Each row is a point. The points of each table are mixes of a few directions, plus a little noise. Count the directions of each table, and those that both share. Where both have some left over, give the other angles between the two spaces (their principal angles), to ten degrees, smallest first.
(in the rows, 128 means zero)

First, 4 rows:
[[118 198 169]
 [139  51  83]
 [129 122 124]
 [126 141 135]]
Second (7 x 3):
[[115 216 181]
 [131 107 116]
 [131 106 116]
 [126 131 130]
 [118 188 164]
 [139  51  82]
 [132  99 110]]
Directions: first 1, second 1, shared 1

First:
[[133 119 154 108 142 162  92 122]
 [237  26 149 128 200 169 107 156]
 [132 126 137 122 132 140 116 126]
 [ 66 188  94 144  81  77 171 118]
 [180  80 118 145 154 122 147 149]
 [ 66 190  80 156  75  60 191 122]
 [110 141 160  99 129 166  81 111]
 [100 154 115 131 107 109 143 122]
 [130 124 145 116 137 148 104 123]]
Second, 9 rows:
[[112 134 117 135 124 126 137 132]
 [176 126 119 111 121  96 115  85]
 [151 108 154  84 153 196  22  72]
 [146 140 125 116 111  99 123  93]
 [121 140  86 133 113 112 117  91]
 [111 108 112 151 142 152 136 157]
 [ 90 102 122 173 153 155 179 212]
 [180 108  97 133 128  91 129  96]
 [ 63 183 225 117 104 129 198 212]]
Directions: first 2, second 4, shared 2

First:
[[127 120 132 129 131 133 115 128 127 128 126]
 [124  94 146 133 143 153  67 127 120 129 119]
 [119  61 162 137 158 176   7 126 113 131 110]
 [128 126 129 128 130 129 125 128 128 128 128]
 [131 149 117 125 119 113 166 128 133 127 133]
 [132 157 113 124 114 107 181 129 135 127 136]
 [132 160 113 124 114 106 184 129 135 126 136]
 [132 160 112 124 114 104 185 129 135 127 136]
 [123  88 148 133 146 157  57 127 119 130 118]
 [130 140 122 126 122 119 150 128 131 127 131]
 [131 152 116 125 117 111 171 129 132 127 134]]
Second, 10 rows:
[[143 152 103 141 127  88 154 130 127 118 153]
 [139 142 112 138 126 103 147 129 125 120 144]
 [115 109 149 115 129 162 105 127 130 135 108]
 [108  97 161 108 130 180  92 127 130 140  97]
 [149 161  92 150 126  70 170 130 125 113 163]
 [104  91 170 104 130 190  85 126 129 144  90]
 [140 147 108 140 127  94 151 129 125 119 147]
 [108  96 164 107 130 183  91 126 130 143  95]
 [140 149 104 142 127  90 153 130 127 119 150]
 [131 134 120 132 128 118 135 128 127 126 136]]
Directions: first 1, second 1, shared 0; angles 40

First:
[[142 112 128 141 110 116 109 119 111 159 147 125 108 134 131  95 135 118]
 [141 114 128 140 112 117 111 120 113 156 145 126 110 133 131  98 134 119]
 [ 76 185 129  80 192 171 196 162 191  15  61 138 200 107 115 249 102 163]
 [136 119 128 135 118 122 118 123 119 145 138 126 117 131 130 110 132 123]
 [142 113 128 141 111 116 110 119 111 158 146 125 109 134 131  96 135 119]
 [133 122 128 133 122 124 121 124 122 140 135 127 121 130 129 116 131 125]
 [118 138 128 119 140 136 141 134 140 107 116 130 141 124 126 150 123 135]
 [141 114 128 140 113 118 111 120 112 156 144 125 111 133 131  98 135 120]
 [123 134 128 123 134 132 135 131 134 117 122 129 135 126 126 140 125 131]]
Second (9 x 18):
[[147 103 120 175 102 122  82  90  58 132 160  82  87 136 127  90 154 135]
 [130 120 127 139 121 126 118 114 105 119 136 115 119 131 127 122 137 131]
 [134 127 130 122 124 121 129 138 145 160 131 144 126 129 131 112 122 117]
 [135 102 136 120 105 105 126 116 117 153 143 149 118 137 133  96 138 106]
 [114 119 124 147 128 138 121  90  68  44 128  86 126 129 120 158 152 153]
 [115 158 129 100 155 141 158 163 186 127 101 152 158 119 127 161 103 130]
 [136 157 118 142 147 148 119 156 158 158 121 114 127 120 127 133 108 141]
 [109 155 135  81 155 135 174 167 200 124  95 173 169 119 128 167 101 121]
 [131 112 132 126 114 115 125 117 115 135 138 136 121 133 130 112 136 118]]
Directions: first 1, second 3, shared 1

First (8 x 32):
[[ 85 156 132 113 133 113  83 132 106 138 114 105 159 111 135  97 135 132
  106 157 130 111 123 123 124 128 154 151 148 148 117 140]
 [144 159 105 239  98 116 124 170 105 177 159 117 187 123 207 155 142 198
  115 122 130  77 191 129 127 113  80  18  37  69  80 193]
 [123 125 132 109 133 129 126 122 131 120 122 128 119 128 115 122 125 116
  129 130 128 136 117 128 128 130 138 147 144 139 136 118]
 [143 119 127 134 127 133 143 127 135 125 133 136 117 133 126 138 126 127
  135 119 128 133 130 130 129 128 119 121 121 122 131 124]
 [135 125 127 135 126 130 135 129 131 128 131 131 125 130 129 134 127 130
  132 123 128 129 131 129 129 127 122 121 121 122 128 128]
 [ 99 113 148  32 154 132 114  96 138  91  97 128  92 127  66  95 119  72
  131 143 128 163  74 125 127 140 177 227 209 184 164  79]
 [100 111 149  28 155 133 117  95 139  89  97 130  89 127  63  95 119  69
  132 142 127 166  72 125 127 140 178 230 212 185 166  76]
 [196 116 105 236  97 137 181 155 138 155 172 149 135 145 182 187 131 180
  145  87 126 110 185 135 133 117  57  12  31  56 103 165]]
Second, 9 rows:
[[144  47  51 181 112 106 104 122 122 127 171 202 169 132  99 114 137 136
  134  84 118 134 143 107 123  97 126 122  84 108 105 168]
 [ 87 199 179  82 146 135 106 132 123 136  88  64 126 123 145 107 126 125
  109 174 141 114 104 135 130 153 156 159 175 160 135 106]
 [145  73  75 188 140 131  84 119 166 145 146 145 174 182  82  80 127 148
  131  91 159 131  91 100 144 160 160 167  99 130  97 134]
 [126 106 132 146 151 147 133 132 146 134 119 102 127 123 105 117 131 111
  129 140 133 140 119 130 120 155 137 141 116 129 130 118]
 [ 92 170 165   7 120 110 129 107  94  87 102 141  84 100 130 136 122  92
  124 152 107 138 117 137 125  92 142 170 216 170 168 102]
 [ 93 123 164  76 171 151 125 118 145 116  88  78 102 111  79  97 125  76
  124 169 131 155  88 136 115 165 168 199 176 168 155  84]
 [210 101 124 188 114 153 203 133 166 130 159 152  89 166 144 188 119 149
  161  79 133 140 150 137 140 134  71  58  69  79 130 121]
 [171 151  90 184  71  98 134 139 104 141 176 187 155 153 199 172 129 197
  132  79 122  91 177 121 148  78  74  37  76  80  97 179]
 [ 84 183 169 103 129 124 132 149  88 134 104  83 126  67 169 142 138 117
  108 185 107 111 163 149 105 115 118 100 140 129 136 141]]
Directions: first 2, second 5, shared 2

First, 11 rows:
[[ 91 117 151 124  92 120 144  80 127 132 139 134  77 135 147 107 104 108
  102 126 128 119 126 203 154 130 129 122 128  98 105 127]
 [137 134 124 129 134 131 125 137 130 130 130 129 139 127 124 132 137 132
  134 127 132 126 128 117 121 128 128 135 131 131 133 132]
 [143 149 118 124 132 102 158 124 121 114 119 119 140 152 146 125 123 108
  149 129 136 167 129 133 146 114 144 143 153 145 128 112]
 [121 114 129 128 128 131 120 127 126 128 125 126 122 120 125 129 121 132
  119 130 121 122 129 121 127 130 122 114 118 129 127 127]
 [159 194 124 126 124 104 171 125 138 125 144 138 146 168 148 115 151 103
  169 118 163 160 125 175 141 114 160 193 181 118 131 128]
 [134 145 136 132 121 140 121 133 142 140 147 143 127 128 121 124 147 134
  131 121 141 106 125 148 116 134 131 150 134 106 131 144]
 [135 157 122 120 121  87 181 104 118 107 120 116 128 167 162 115 112  90
  151 129 140 188 128 166 165 107 152 149 165 142 120 104]
 [124  99 123 130 140 144 100 144 125 129 119 123 134 105 111 139 125 148
  115 133 111 112 129  83 112 135 111  99 101 141 133 131]
 [119  94 128 132 137 150  94 142 127 135 121 126 129 100 108 140 127 151
  110 132 110 101 130  87 109 139 107  97  95 135 132 135]
 [130 103 119 129 145 137 106 147 121 125 113 118 142 110 114 141 124 145
  121 134 111 125 131  75 116 131 115 100 105 148 136 125]
 [118 100 134 134 132 158  89 143 134 142 132 135 124  97 103 137 135 156
  106 128 115  84 129  99 102 144 107 105  95 119 133 145]]
Second:
[[130 124 126 129 132 133 121 135 128 129 127 128 132 123 122 131 130 134
  127 129 125 123 129 115 122 130 125 124 122 130 131 130]
 [125 134 131 127 121 121 138 118 128 126 130 128 122 136 135 123 125 119
  130 127 132 134 127 146 136 125 133 134 136 124 124 126]
 [129 126 127 128 130 130 124 132 128 129 128 128 131 126 125 130 129 131
  127 129 127 126 128 122 126 129 126 126 126 129 129 128]
 [113 163 145 121  91  89 188  71 126 119 140 131  91 174 172  99 109  80
  135 122 149 165 124 234 175 113 155 162 173 104 106 115]
 [133 117 123 129 139 140 110 145 128 131 124 127 139 114 115 137 134 142
  126 130 121 117 129  97 114 132 120 118 115 135 135 132]
 [130 121 125 130 135 135 116 140 128 130 125 128 135 119 119 133 132 138
  126 130 123 121 129 107 119 131 123 122 119 133 132 130]
 [125 136 131 126 119 119 142 115 128 126 130 129 120 138 137 122 123 117
  129 127 133 136 127 152 138 125 135 135 138 122 123 125]
 [134 115 122 131 143 143 105 150 129 132 123 127 142 111 112 139 135 146
  125 131 120 115 130  88 110 134 118 115 111 137 136 134]
 [119 149 137 124 106 106 162  95 127 123 135 130 107 153 152 111 117 101
  132 125 141 149 126 189 154 120 143 148 153 114 116 120]
 [125 135 131 126 119 119 141 116 128 127 131 129 120 138 136 122 124 118
  130 127 132 136 127 151 138 125 134 135 137 123 123 125]
 [145  88 110 136 170 172  60 193 131 139 114 124 170  77  78 161 151 182
  119 134 104  85 132   7  75 145  96  90  78 156 153 144]]
Directions: first 3, second 1, shared 1

First (8 x 32):
[[167 150 122 151 112 123 143 115 146 134 116 109 119 152 138 108 129 139
  136 112 125 110 147 147 149 145 128 107 119 151 153 131]
 [155 140 128 145 123 124 132 117 135 130 117 113 121 143 131 115 121 140
  120 114 129 111 134 136 129 129 131 116 122 144 139 131]
 [ 44  87 142  92 164 136  99 147  85 114 156 170 147  82 103 167 118 116
   99 160 143 160  85  85  74  84 139 171 150  80  78 122]
 [171 158 111 149  93 125 163 124 158 139 125 110 121 156 150 106 150 130
  167 118 117 121 158 163 184 169 119 101 116 160 170 130]
 [175 155 123 170 114 116 150 106 141 131 118 107 121 162 135 101 120 152
  123 107 135 104 144 151 143 139 140 104 118 161 158 129]
 [ 69 100 134  96 148 136 112 147 103 121 150 158 142  94 115 156 130 113
  123 154 132 156 103 103 105 108 129 156 143  95  98 124]
 [120 105 137  88 143 140  88 140 129 127 107 125 120 104 123 144 123 106
  122 127 112 127 122 106 105 118 108 140 128 102  94 131]
 [122 131 126 132 124 128 137 128 126 129 138 133 131 129 130 127 132 129
  133 131 131 133 128 132 135 133 131 129 129 130 134 127]]
Second:
[[108 133 122 127 141 130 137 122 138 110 123 126 135  90 122 133 139 130
   94 129 100 139  64 147 135 127 125 157 151 118 128 127]
 [137 142 101 136 133 142 132 117 123 102 116 106 129 119 126 102 135 129
  119 105 124 128 118 127 133 125 130 153 122 136 136 122]
 [ 69 122 115  95 105  81 126 113 123 116 178 140 104  75 140 115 125 153
  154 131 134 137  62 112 123 151 146 138 105  93 117 149]
 [107 139 115 108 111 123 112 121 145 104 126 130 130 109 131  98 133 156
  124 122 116 117  87 111 133 136 109 149 111 126 112 127]
 [136 130 157 143 120 152 124 145 111 151 103 137 127 164 118 161 125  99
  164 158 125 136 217 138 136 122 127 104 123 142 131 133]
 [191 117 152 170 159 147 145 133  96 171 119 103 129 198 127 162 117  79
  142 120 169 136 249 148 117 114 157  79 145 157 158 123]
 [128 129 153 116 139 122 111 117 155 130 124 119 141 142 133 122 129 142
  104 126 127 121 110 133 123 134 110 117 142 146 117 123]
 [146 113 111 128 117 127 137 155 133 143 136 161 126 125 132 133 122 136
  124 132 128 111 117 110 126 116 122 124 123 106 123 120]]
Directions: first 3, second 6, shared 0; angles 40, 60, 70

First:
[[ 98 149 136  97  63 127 205 151  72 110 100 107 136 131 123 183 111 123
  207 123 176 107  79 183 146 179 119 122 211 126 127 110]
 [161 165 106 147 127  65 109 162 150 218 126 139 135 155 165  58 171 127
   70 155  29 139 230  65 106 105 147 120 124 180 165 147]
 [124 122 158 114  66 155 169 121  81  28 153 141  86 151 104 193  83 112
  235 123 208 116  16 156 175 164 130 150 192  78 144 117]
 [131 114 132 134 144 142 110 113 138 108 139 134 121 124 120 129 121 129
  122 123 138 132 116 125 130 118 127 133 108 115 122 129]
 [ 70  96 121 102 175 180 145 104 128 127  78  84 181  60 104 170 121 148
  111  94 188 116 108 211 104 140  92 106  96 120  53 107]
 [196 131 134 172 133  96  57 124 164 121 196 183  71 179 144  65 137 115
   97 155  60 154 159  27 141  84 163 154  95 124 188 156]
 [123 134 106 131 167 110 113 136 154 201 100 111 165 108 144  89 160 140
   60 130  79 133 203 121  95 110 121 109  92 166 110 131]
 [166 125 136 152 129 119  88 120 146 108 171 161  90 158 132 101 126 120
  121 141 103 143 129  76 141 105 147 146 111 116 161 142]
 [ 85 114 123 104 146 159 155 119 119 128  88  94 165  87 114 163 121 139
  131 107 174 115 110 191 114 146 103 113 123 125  80 111]]
Second (10 x 32):
[[184  83  98 172 172 132  73 128 171  65 224 123  63 150 122 122 184 134
   61 155 102 165 177  34 133  55 104  99  35 100 115 182]
 [159 175 159 100 103 133 103 135 125  97 173 154  78 175 137 155 124 131
  177 138 137 143 111  92 148 131 147 162 150 116 176 126]
 [ 72  42  95 168 183 147 150  93 138 150  60  96 205  44 101  95 112 124
   60 100 144 104 119 201 100 125 100  90  81 128  45 121]
 [120  61 109 163 183 156 104  97 154  96 137 117 135  91 104 116 129 129
   75 117 143 132 122 133 120  97 107 107  59 104  80 141]
 [177 189 151 102  90 114 105 154 125 104 191 152  62 195 148 153 146 132
  174 152 114 150 139  63 150 123 147 155 155 125 191 139]
 [134 178 148  99  90 115 140 145 110 143 124 140 119 156 143 141 120 128
  174 133 125 126 121 127 137 152 146 150 178 140 165 115]
 [ 81 153 138 104  97 116 180 133  96 189  46 122 189 103 134 123  95 123
  162 110 136  97 107 201 118 180 140 136 194 157 127  92]
 [168 102 128 146 163 153  71 112 160  58 206 140  69 148 116 140 146 133
  105 138 136 156 128  67 141  82 120 130  63  92 128 156]
 [ 99 151 105 124  90  80 194 163  99 214  58 103 186 114 148 102 140 122
  123 132  89 104 169 165 109 161 127 103 186 178 125 117]
 [ 86 146 149 102 108 134 161 119 103 163  62 132 175 104 126 132  84 124
  169 105 154 102  86 198 124 174 142 148 180 140 127  91]]
Directions: first 3, second 3, shared 1; angles 30, 40

First:
[[177  45 148 182  85 192 144 163 134  91  84 115 125  74 133  78  83 199
   91  81 123  99 145 122  92 142 137 173  95 108 111 125]
 [ 82 207 109  76 169  67 113  95 121 163 169 138 130 178 125 173 169  62
  160 170 131 156 112 135 163 114 120  86 160 147 145 128]
 [124 137 127 125 132 124 126 125 129 131 132 127 129 132 127 131 131 121
  132 133 129 128 125 128 132 125 127 125 132 130 128 127]
 [151  90 137 155 108 157 134 145 132 111 107 121 127 105 130 105 106 163
  111 107 127 114 135 124 111 135 132 149 113 120 120 127]
 [108 166 120 103 148  99 121 113 124 145 149 132 129 152 126 150 149  97
  144 150 128 141 121 130 144 121 124 108 142 137 137 129]
 [180  41 149 186  82 195 143 167 135  89  82 116 126  73 131  76  80 202
   92  79 124  98 146 120  90 144 137 175  93 108 109 127]
 [177  46 148 182  86 191 141 163 136  93  83 118 127  77 132  81  84 197
   93  82 126  99 146 120  91 143 138 172  96 108 111 126]
 [ 76 219 108  68 175  58 111  90 119 171 177 142 132 184 124 183 177  51
  165 178 132 158 111 136 169 113 118  80 164 147 146 130]
 [120 139 125 120 134 121 128 123 126 133 134 129 129 135 128 136 134 117
  132 134 129 130 127 129 133 126 125 122 130 129 130 129]
 [ 95 184 114  89 157  85 118 103 123 154 159 136 129 163 125 162 159  79
  150 159 129 146 118 134 153 118 121  98 151 139 140 128]
 [120 137 127 122 132 122 126 122 126 133 133 130 127 135 127 133 133 118
  132 134 130 131 126 128 131 125 127 122 132 130 130 130]]
Second (10 x 32):
[[126 140 130 110 110 131 105 138 128 115 105 110 121 136 112 111 103 109
  160 113 167 128 149 133  92 121  94 148  95 127 121 107]
 [149 114 139 151 153 151 148 117 108 146 156 128 133 157 118 141 136 150
  125 103  99 113 142 128 162 125 142 137 141 116 107 166]
 [132  42 136 126 143 105 113 166 151 134 140 108 140 104 190 105 113 121
   54 148 106 134  95 188 153 101 151 112 123 123  99 107]
 [129 119 130 131 151 121 135 121 125 145 153 133 134 141 140 142 145 130
  110 138 102 127 118 134 163 123 147 113 148 126 121 143]
 [123 171 102 203  53 174 203  95 139  78  82 218 114  12 113 132 165 243
   97 161  88 124  95   7  88 219 189 114 190 158 230 141]
 [114 160 127 118 156 146 133 101 108 140 159 156 123 177 121 151 165 132
  139 150 120 126 126  99 152 145 123 132 165 141 124 146]
 [134 108 136 117 119 144 109 146 128 112 111 112 123 136 130 107 107 124
  134 117 156 126 138 135 101 124 104 153 104 126 106 112]
 [138 177 124 117 112  96 118 116 126 138 107  88 128 136  74 133  93  80
  209  71 160 126 176 144 107 100 103 127  76 111 136 131]
 [112 129 130  99 157 127 111 127 119 139 154 135 126 170 147 138 147 110
  118 160 134 135 114 135 146 125 117 128 147 137 108 124]
 [120 118 125 102 123  80 101 147 146 133 115  92 134 111 140 116  98  78
  133 122 151 141 129 176 118  93 117 111  90 120 124 100]]
Directions: first 1, second 5, shared 1
